Each row is a point. Two turns around zero, p and q, are shown by what they do to some points. Write where each new point lands after one turn and then the other. Backwards means that the second turn is done in reverse. Each puzzle has new turns, and all numbers are rounded.

Turn p:
[-2.6 -0.6] => [-2.2 -1.5]
[5.4 1.1] => [4.6 3.1]
[-0.8 -0.7] => [-0.5 -1.0]
[-3.8  1.0] => [-3.9 -0.5]
[ 1.7 -0.8] => [ 1.9 -0.1]
Turn q:
[0.2 4.7] => [-1.6  4.4]
[ 0.9 -4.6] => [ 2.6 -3.9]
[-1.5  0.4] => [-1.5 -0.2]
[ 0.4 -0.5] => [ 0.6 -0.3]
Where do these land?
q, then p: [-0.9 -3.2] => [ 1.6 -2.9]
q, then p: [-3.4  3.1] => [-4.6 -0.2]
q, then p: [0.7 0.2] => [0.4 0.6]
q, then p: [3.7 0.0] => [2.6 2.6]

Turn p:
[ 1.3 -0.8] => [1.4 0.7]
[2.0 0.7] => [0.5 2.1]
[-5.4  1.7] => [-4.3 -3.7]
[ 2.1 -1.6] => [2.5 0.9]
Turn q:
[ 1.9 -2.7] => [ 2.3 -2.3]
[ 2.9 -1.3] => [ 3.1 -0.8]
[-1.0  2.9] => [-1.5  2.7]
[-3.9  1.1] => [-4.0  0.4]
Where do these land?
p, then q backwards: [4.2 0.9] => [2.2 3.7]
q, then p backwards: [-2.6 -2.2] => [-3.4  0.4]
p, then q: [-1.6  1.3] => [-1.8 -1.0]

Turn p:
[ 2.5 -0.5 -0.7] => [2.1 1.7 0.1]
[ 1.9 -2.1  3.4] => [ 2.0 -0.2 -4.0]
[-0.2  5.3 -2.4] => [ 0.7 -2.0  5.4]
[ 0.2 -2.5  0.3] => [-0.4  1.5 -2.0]
[-4.3 -0.1 -0.6] => [-4.2 -1.0  0.5]
Turn q:
[1.1 5.2 0.8] => [-0.8 -1.1 -5.2]
[ 1.6 -1.4 -4.1] => [-1.7 -3.3  2.7]
[-2.3  0.0  0.5] => [-0.8  2.2  0.1]
[-1.3 -0.3  4.0] => [ 2.5  3.2 -1.1]
[ 0.8 -3.4 -1.1] => [ 0.9 -0.8  3.5]
Where do these land?
q, then p backwards: [-2.4  2.3 -1.8] => [-3.0 -2.3 -0.5]
p, then q: [-1.6  0.2  0.9] => [-0.5  1.0  1.5]
p, then q: [-2.5 -1.1 -1.8] => [-1.5  2.8 -0.9]
q, then p backwards: [ 5.3 -2.4  4.4] => [6.0 3.1 2.8]
q, then p: [ 1.2  1.1 -1.7] => [-1.7  1.3 -1.0]

Turn p:
[-1.0 -0.8  1.3  0.0] => [-0.9  1.2  1.0  0.2]
[-5.9  2.0 -1.3 -4.6] => [-4.5  1.7 -2.5 -5.7]
[-1.1  1.2 -1.8  3.7] => [ 3.9  1.5 -0.3 -1.5]
[ 3.8  0.7  1.6 -0.1] => [ 0.4 -3.3  1.7  1.9]
[ 3.9 -1.3 -1.1  0.4] => [ 1.4 -2.1 -1.0  3.3]
[ 1.0 -4.7  2.8  0.7] => [-1.2  2.1  2.0  4.6]
[-0.6  2.9 -1.5 -0.1] => [ 1.0 -1.2 -0.9 -2.8]
Turn q:
[-2.3  1.4  4.8 -0.3] => [-1.9  4.6 -2.1  0.8]
[ 0.5 -1.2  1.3  1.9] => [ 2.0  1.6  0.0 -0.6]
[-3.1  0.8 -2.1 -0.4] => [-2.1 -0.4  2.6  1.8]
[-0.7 -3.9 -1.6 -1.0] => [-0.3 -0.6  3.0 -3.2]
[ 5.5  2.9 -2.4 -0.2] => [ 2.3 -5.1 -3.4  1.1]
Where do these land?
q, then p backwards: [ 4.8  3.2  1.3 -1.2] => [ 2.0  0.0 -5.4 -1.7]
p, then q: [0.9 0.0 4.1 0.4] => [ 0.3  4.0 -1.2 -0.5]
q, then p: [-1.2  0.4 -3.5  2.9] => [1.1 0.4 3.7 2.7]
p, then q: [ 0.1 -2.0 -1.5  0.8] => [ 1.5 -1.3  0.2  1.8]
q, then p: [-4.7 -1.7 -0.4 -2.9] => [-2.9  2.3  2.7 -3.6]

Turn p:
[ 0.2 -1.7  4.5  2.1  3.3 -2.9] => [ 1.1  6.1 -0.6  2.4 -1.5  0.4]
[ 0.0 -0.9 -1.4 -3.0 -0.3  2.8] => [ 2.0 -3.0  1.0  0.0  2.3  0.4]
[ 1.9 -0.1 -4.2 -1.4 -1.6 -0.7] => [ 0.4 -2.7  0.1 -2.8  0.3 -3.3]
[-1.2 -1.9 -3.3 -1.8 -5.3  0.0] => [ 0.0 -2.7  2.6 -5.6  1.0  0.3]
[ 0.4  2.5  7.0  1.0  2.5 -2.9] => [ 0.7  4.2 -1.8  4.0 -5.2  2.5]
[-2.2  1.5 -0.9  0.8  2.0  0.4] => [-1.3  0.1 -2.8  0.6  1.5  0.9]
[ 0.9  0.6 -1.7  2.3 -0.5  3.3] => [-3.0 -1.8  1.3  1.4  1.8 -1.1]
Turn q:
[-0.3 -0.7  2.6 -5.1 -3.5  1.5] => [ 0.0  2.0 -2.8 -3.2  5.0 -1.0]
[ 2.3  0.3 -1.8  1.0  2.4 -3.2] => [-2.0 -0.4  2.3  1.2 -3.0 -2.4]
[ 1.6  0.6  0.5  4.3  5.6 -1.4] => [ 1.6  1.2  3.7  2.1 -5.8 -0.1]
[-2.9  0.4  0.8 -0.6 -2.5 -0.6] => [ 0.3 -1.7  0.5 -1.7  2.8  1.4]
[-2.3 -3.5 -1.2  1.0  0.2  0.2] => [ 0.0 -2.3 -1.7 -2.0 -2.1  1.8]
[ 4.4  2.4  1.3 -1.2 -4.7  1.9] => [-2.9  4.2 -1.1  2.4  4.5  0.3]
[-2.9  0.4 -2.3  0.5  2.5  1.7] => [ 3.0 -3.0 -1.1  1.3 -1.4  0.0]
Where do these land?
p, then q: [-1.4  1.7 -1.0 -2.7 -3.5  4.5] => [ 1.3  1.7 -4.2 -3.6 -2.6  1.7]
p, then q backwards: [ 0.9 -2.7  1.0 -0.5  3.0  2.9] => [ 0.0  4.9  0.7 -0.1 -0.3  1.6]
q, then p: [ 2.9  0.8 -3.4 -2.5  1.4  1.6] => [-2.7  2.0 -1.9 -3.3 -0.4 -2.3]
p, then q: [ 0.7  2.7  2.0  3.0 -3.5 -3.1] => [-0.2 -2.1 -0.4 -1.4  5.6  2.2]
p, then q backwards: [-1.8  0.6  1.3  2.7  0.8 -2.6] => [ 3.3 -2.4  1.2  0.4 -0.8  1.3]
q, then p: [-3.4  1.1  3.6  2.1  1.2 -3.2] => [ 3.4  0.0  3.0  3.5 -2.4  1.9]
p, then q: [ 2.2 -2.3  0.3 -3.0  2.0 -3.4] => [-4.0  2.2  1.6  2.0  0.6 -2.6]
q, then p backwards: [-0.3 -2.0 -3.9  0.7 -1.5  3.4] => [-1.9  4.9 -0.1 -0.8  2.2  0.5]

Turn p:
[ 3.2 -2.5  1.9 -1.3 -1.7 -0.8] => [ 0.8  3.0  0.3  0.7  2.7 -2.9]
[-0.1 -2.4 -1.4 -1.5  0.7  1.7] => [-2.0  0.7 -0.6 -0.6  2.5  1.4]
[-2.3  3.9  1.7  0.1  3.6  1.2] => [ 1.3 -0.5  2.2 -2.4 -3.7  3.5]
[-1.7  0.4 -1.0  0.9 -1.7  2.7] => [-0.2 -3.0  0.9  1.1  1.3  1.5]
[ 4.2 -2.8 -2.8  2.1  1.6  0.9] => [-2.9  3.3 -1.7  4.2  0.7  0.9]
[-2.1  3.0 -3.1 -1.7 -2.9  1.3] => [ 2.2 -4.4 -2.4 -0.4  1.4  1.9]
[-1.2  0.3  4.6  1.4  0.4 -7.1] => [ 0.7  0.9  1.2 -2.7 -4.8 -6.5]
Turn q:
[ 3.0 -3.9  2.1 -0.7 -0.5  1.2] => [ 0.5 -1.9 -0.8 -3.4  3.7 -0.8]
[-2.1 -4.3 -0.9 -0.9  2.6 -2.4] => [ 1.9  2.3  0.4  2.2  3.8 -3.0]
[-2.5 -4.4 -2.4  1.7  0.4  0.1] => [ 0.5 -0.6 -1.9  3.1  2.1 -4.1]
[ 0.3  4.7  6.2  2.5 -1.5  0.3] => [-3.9 -3.2  5.1 -1.4 -2.0  3.5]
[ 1.5  2.9 -0.9  1.8  0.4  1.1] => [ 1.1 -1.6  0.2 -0.2 -3.3  1.1]
[ 0.0 -0.5 -2.4 -5.0  2.3  1.9] => [ 2.9  2.9 -3.5  0.4  1.8  2.8]
[ 1.7  5.1 -2.1  1.6 -1.9 -2.0] => [-0.5  1.0  0.9 -1.3 -6.3  0.0]
[-1.8  0.5  0.4 -1.0 -1.8 -0.2] => [-2.4  1.1 -0.4  0.6  0.1  0.5]
Where do these land?
p, then q: [ 0.7  0.7  3.0  0.7  3.5 -2.4] => [-3.8  1.4  0.4 -2.1 -2.0  1.7]
q, then p: [ 0.1  0.7  1.6  3.5  3.3 -1.1] => [ 0.1  2.6  3.2  1.1  0.3 -3.0]
p, then q: [ 2.7 -1.9 -0.1  2.7  2.1 -2.3] => [-2.9  0.5  1.4  1.7 -3.7 -0.7]
q, then p: [ 1.0  0.4 -1.1 -2.7 -3.0  4.4] => [-2.0 -2.2 -3.0 -0.1  2.7  3.6]
p, then q: [-2.0 -2.2 -2.1 -3.9 -1.8  2.4] => [ 4.3  1.0 -1.0  2.5  2.9  1.4]
p, then q: [ 2.7  1.8 -0.7  1.2  2.8 -4.7] => [-2.8  1.5 -1.8 -1.4 -5.1 -1.3]
p, then q: [-1.9  0.7 -3.6 -1.4 -1.8  2.6] => [ 3.1 -1.5 -2.7  1.6  2.5 -0.8]
q, then p: [-3.3 -0.4  3.0 -0.1 -5.1  1.1] => [-3.6 -4.2  1.3 -3.6 -1.1  0.9]

Turn p:
[-0.7 -1.1 -2.8  2.5  1.9  1.9 -2.4 -1.8] => [ 0.5 -2.9  3.6 -1.6 -1.4 -1.6 -0.5 -1.7]
[-0.6  1.2 -1.8  1.9 -0.4 -0.5 -3.2  0.3] => [-0.4  0.4  3.7  1.0  0.5 -1.4 -0.3 -1.4]
[ 1.5 -1.3  6.5 -1.8 -0.6  1.1  1.6  5.0] => [-1.5  5.0 -4.0 -2.4  0.5  4.7 -2.6  0.8]
[-0.7 -1.0 -5.1 -0.9  0.4 -3.0 -3.0 -1.6] => [-0.3 -4.2  4.1  2.9  1.7 -0.9  0.6  1.3]
[ 1.6  3.5 -3.3  1.2  1.8 -0.9 -0.7 -0.7] => [ 2.6 -0.2  2.9  3.1 -2.2 -0.7  1.4 -0.7]
[ 0.6 -1.7  2.3 -3.0  0.1  2.5  4.3  2.5] => [-1.9  0.9 -4.7 -1.8 -2.3  3.0 -0.1  2.0]
[ 1.4 -2.4  6.3 -1.1  1.2 -1.0  3.6 -0.3] => [ 2.7  1.4 -5.4 -3.2  1.9  2.7 -1.1  1.7]
[ 3.3 -1.5  4.0 -0.8 -3.8  1.6  2.7  0.6] => [-0.7  2.2 -5.8 -0.2 -0.3 -0.1 -3.8  0.4]
[-3.7  1.3 -4.2  3.0 -0.5 -2.0 -0.2 -1.1] => [-0.3 -0.7  3.9  0.4  0.4 -4.4  3.2  1.1]
[-2.6  2.9 -2.0 -1.0  0.0  0.4 -2.8 -3.0] => [-0.6 -2.1  1.8  1.8  1.1 -1.3  3.1 -3.6]
Turn q:
[ 0.6  3.0 -0.2 -1.1  0.0 -0.1  2.3  2.9] => [ 0.4  2.3  3.7  0.9 -1.5 -0.6  0.1 -1.5]
[-3.0  2.7  0.3 -0.7 -2.4  1.7  2.5 -1.1] => [-1.7  2.7 -0.2  3.3  1.2  1.2  0.7 -3.0]
[ 0.9  3.4 -1.0 -1.6  0.5  0.7  2.8  3.8] => [ 1.6  2.8  4.6  1.2 -1.5 -0.7  0.6 -1.5]
[-0.1 -4.3  2.4 -1.0 -0.8 -0.9  2.5 -0.5] => [-1.5 -1.8 -1.6 -2.2 -1.6  1.1  3.8 -1.5]
[ 0.8  1.4 -1.0 -4.2  0.0  1.3 -7.9 -1.4] => [-0.2  0.8 -0.5  2.6  0.8  2.1 -1.8  8.5]
[ 2.2  2.1  0.1  1.5 -1.9  1.4  2.9 -1.4] => [-0.2  0.9  1.8 -0.8  1.7  2.7 -1.4 -3.3]
[-1.1 -6.7  1.2  2.7 -2.8 -0.5 -5.9 -0.6] => [ 0.5 -2.4 -8.3 -2.4 -2.4  1.2 -1.4  3.0]
[-0.2  2.6 -1.0  1.4  0.7 -3.7  2.8 -1.3] => [-2.6  1.0  2.0 -1.5  1.9 -3.1 -1.0 -2.4]
[0.1 1.8 2.2 2.1 2.5 0.3 0.5 0.3] => [ 0.0 -2.7  1.7  1.4 -0.3 -1.1 -1.7 -1.6]
[-0.2 -5.9 -3.1  0.8  4.2 -0.2 -2.4 -0.6] => [ 3.7 -3.4 -3.2 -2.5  1.8 -2.9  2.2  3.3]
Where do these land?
q, then p backwards: [-1.8 -1.0 -2.5 -1.7 -2.8 -2.4  1.8 -1.9] => [-3.7  1.3  3.1 -0.1 -2.1  0.3  1.4  1.6]
p, then q backwards: [ 0.6 -4.4  0.2 -0.2  2.6 -3.2 -2.9 -4.2] => [ 3.8 -0.7 -0.7  3.0  4.6  2.7 -0.8 -3.1]
q, then p backwards: [-0.5 -2.7  0.8  3.3 -3.0  0.0  0.1  2.8] => [ 2.4  0.6  2.3  0.4  0.9  4.2  2.1 -1.2]
p, then q: [-0.6  2.5 -4.0 -1.7  1.7 -1.6  3.8  0.3] => [ 1.5  1.7  0.2 -2.3 -2.4  0.5  0.2 -5.4]
q, then p: [ 1.6  3.2 -2.0  0.4 -0.6  2.3  0.6  1.6] => [ 2.5  1.8 -0.3  0.6 -0.2  0.7 -1.5 -3.6]
q, then p: [-3.4 -1.5 -1.0  2.0 -0.9  2.3 -1.3  1.1] => [ 1.4 -1.2  2.2  2.4 -2.2 -2.5 -1.3  0.9]
p, then q: [ 3.2  3.3 -4.3  3.6 -2.6  1.7  1.9 -3.8] => [-3.9  1.6 -2.1 -6.5 -0.7 -0.7 -3.8 -0.9]
p, then q: [-3.2 -4.5  3.2  1.9  1.8  1.4 -0.4 -1.2] => [-0.9  0.0  1.7  1.0  0.1  0.4  5.1  4.5]
p, then q backwards: [-0.9  3.7  3.4 -4.1  2.8 -2.4 -0.1  2.2] => [-0.3 -0.8 -1.3 -3.5 -3.6  5.1  2.0 -1.9]
q, then p: [ 2.4  2.1  3.1 -4.5  2.0  1.4  0.1  2.7] => [-1.3  4.6 -3.4 -3.4  0.7 -1.0 -2.5 -0.5]
q, then p: [ 2.6 -0.8  3.1  1.0 -1.2  0.3 -3.5  0.3] => [-4.6 -0.7  0.8 -0.3 -0.1  0.2 -2.8 -1.2]

Turn p:
[ 3.3 -2.4 -1.3 -0.5 -0.2 -0.9  0.7 -1.9 -2.5] => [ 1.0  0.9 -0.4  2.3 -1.8 -3.2  0.3 -0.6 -3.0]
[-4.9 -0.1  3.4 -0.8  0.7  2.5  1.2  1.9 -2.3] => [ 1.6  2.1  1.9  0.3  4.1  0.4 -2.6  0.3  4.4]
[-1.3 -3.0 -2.2  0.8 -2.4  4.5  0.5 -2.3 -1.6] => [-1.4  0.1 -2.4  2.8  0.8 -2.1 -5.1  1.9 -0.5]
[ 2.7 -1.7 -2.8  2.1  2.0 -1.1 -2.4 -1.4 -2.1] => [-1.2  0.6 -0.5  1.8 -5.1 -2.8  1.1  0.4 -0.2]
[ 2.2  3.7  1.5  1.2  1.8 -1.2  2.5  2.6 -4.2] => [ 4.6 -0.4 -0.5  1.9 -0.4 -0.2  3.1 -3.5  3.1]
[-1.1  1.4  4.0  2.6 -0.4 -2.2  2.3  0.9  1.6] => [-1.5  0.6  0.7 -0.3  2.9  2.4  2.1 -4.1  1.3]
[-2.0 -1.8 -0.7  1.6 -2.0 -2.2  2.7  2.0  2.2] => [-1.6  3.3 -2.8 -1.7  1.5  2.1 -0.2 -1.9 -0.9]
[ 0.8  3.0  0.7 -7.0 -0.1  3.6  2.4  2.8  3.7] => [ 5.9 -3.7  1.5 -4.1  2.4  3.6 -2.8  1.0 -2.2]
[-0.5 -0.8 -2.1 -0.8 -3.7 -1.2 -0.4 -1.3 -0.1] => [-1.1  0.5 -2.7  0.1  1.4 -1.1  0.7  2.2 -2.4]
[-0.3  1.3 -1.0  0.9  1.3 -3.1  2.8 -1.3  0.1] => [ 0.3  1.7 -0.4  2.2 -0.7  2.8  2.5 -1.0 -1.0]
[-1.9  3.3 -1.4  2.0  2.1  4.1 -5.6 -1.3  1.3] => [-3.0 -4.5  1.0  0.0 -2.6  1.1 -1.2  4.1  4.5]
[ 3.0 -2.9  2.0 -2.2  0.9 -2.9 -6.6 -0.7  3.8] => [-3.5 -1.0  4.7 -5.3 -2.4 -3.1  2.3  1.1 -3.1]
Turn q:
[-2.1  0.9  1.0 -1.6  1.6 -0.3 -3.4  2.1 -3.8] => [-0.1  0.5  2.5  3.3  0.6  1.7 -4.3  0.7 -1.7]
[ 6.8 -6.7 -4.9  1.2 -2.5 -1.3 -1.8  0.6 -3.3] => [-1.5  2.6 -2.4 -3.6  6.2  7.4  3.5  0.0 -2.4]
[-3.5 -1.4  0.6  4.0 -3.5  1.0 -1.1 -4.0  2.7] => [-3.6 -5.0  1.7 -3.5 -0.3 -1.1  0.6 -0.9  3.5]
[ 0.7  0.2 -0.2  2.5  0.9 -3.0  1.2 -1.5 -1.9] => [ 1.6 -1.5 -0.9 -0.5 -0.7  2.2  0.2 -3.5 -0.8]
[-1.8  4.1 -2.1 -1.9  0.4  1.8 -0.6  0.9  3.9] => [-3.0  1.9 -1.7  1.8 -1.8 -4.8 -1.2  0.5  1.0]
[ 0.1  0.1  1.7 -2.6 -2.3 -1.6  2.0  1.1 -1.2] => [ 3.5  2.0  0.4 -1.0  0.5  0.2 -1.6  0.6  2.0]
[-2.5 -1.1  1.0 -0.1  1.1  1.3  3.8  0.7 -0.1] => [ 1.6  0.5  2.2 -1.7 -3.7 -0.7  0.6  1.2 -0.5]
[ 0.5  1.0  2.4 -5.6  4.0 -2.7  1.0  0.1 -0.9] => [ 4.6  1.1 -2.2  4.3 -2.4  1.3 -1.9  2.5  0.3]
[ 0.7  0.3 -0.6  1.4 -0.7  1.2 -3.5  3.1  3.6] => [-3.8  1.5  1.4  2.4  2.3 -1.8  2.2 -0.3  1.2]
[ 1.1  2.4  1.1  2.7  1.1  3.6  2.4 -3.1  0.9] => [ 0.8 -3.6 -0.9 -1.5 -0.9 -4.3  1.8 -0.6 -2.6]
Where do these land?
p, then q backwards: [ 4.3 -2.8  0.4  0.2 -6.1 -3.5 -2.0 -1.2 -3.6] => [ 4.5  5.0 -1.5  2.0  1.0  5.3  1.3  0.0  3.5]
p, then q: [-2.3 -1.7  3.0  2.6 -0.1  0.8 -2.3 -5.1  0.6] => [-0.9 -2.7  5.1  1.8 -3.6  0.3 -0.9 -1.5  1.7]
p, then q: [-0.6  3.4  2.4 -1.0 -0.9 -2.5  3.1 -0.6 -0.8] => [ 2.0 -1.4 -0.9 -0.5 -2.0 -1.1  3.0  0.2 -3.8]
q, then p: [-0.2  0.4 -3.7  1.4  1.2  1.2  2.8  0.1 -2.0] => [ 2.5 -0.3 -1.0  2.2  2.1 -1.9  1.1  3.1 -0.2]
p, then q backwards: [-0.4 -1.5  0.0 -4.5 -1.0  3.5  1.1  0.5  0.2] => [ 0.1  1.4  1.9 -2.4 -1.6  1.7  0.2 -0.6 -4.5]
p, then q: [ 4.3  0.2  0.2  3.7  0.1 -1.8 -0.5  0.2  1.8] => [ 0.2 -1.9 -1.0 -4.9 -1.4  1.3 -1.7  0.7  1.8]
q, then p: [-2.6 -3.8 -6.5 -1.5  4.4  0.1  2.8 -0.7  2.5] => [ 2.0 -0.7 -6.9 -0.3  5.5  1.0 -2.0  3.3  1.0]
q, then p: [-0.4  1.6  4.6 -1.2 -3.5  0.8 -1.0  6.2  0.4] => [-1.1 -2.3  4.6 -1.5 -0.5  2.2  4.6 -4.4  1.7]
p, then q: [-1.2  4.9 -2.9 -1.6  0.1  1.9 -0.2  1.7  0.5] => [-1.8  3.5  0.0 -0.8  1.7 -0.3  3.7  2.9 -1.2]
p, then q: [ 0.3 -2.1  0.1 -0.1  2.9  1.0 -1.9 -2.7 -1.0] => [ 0.8 -0.9  3.2  0.6  1.7 -0.1 -0.6 -2.0  2.6]
q, then p backwards: [-1.1  1.4  2.5  2.0  3.0 -1.3 -1.9  1.6  1.2] => [ 1.9  0.9  1.6  1.8  2.2  0.4  1.1 -3.4 -1.9]
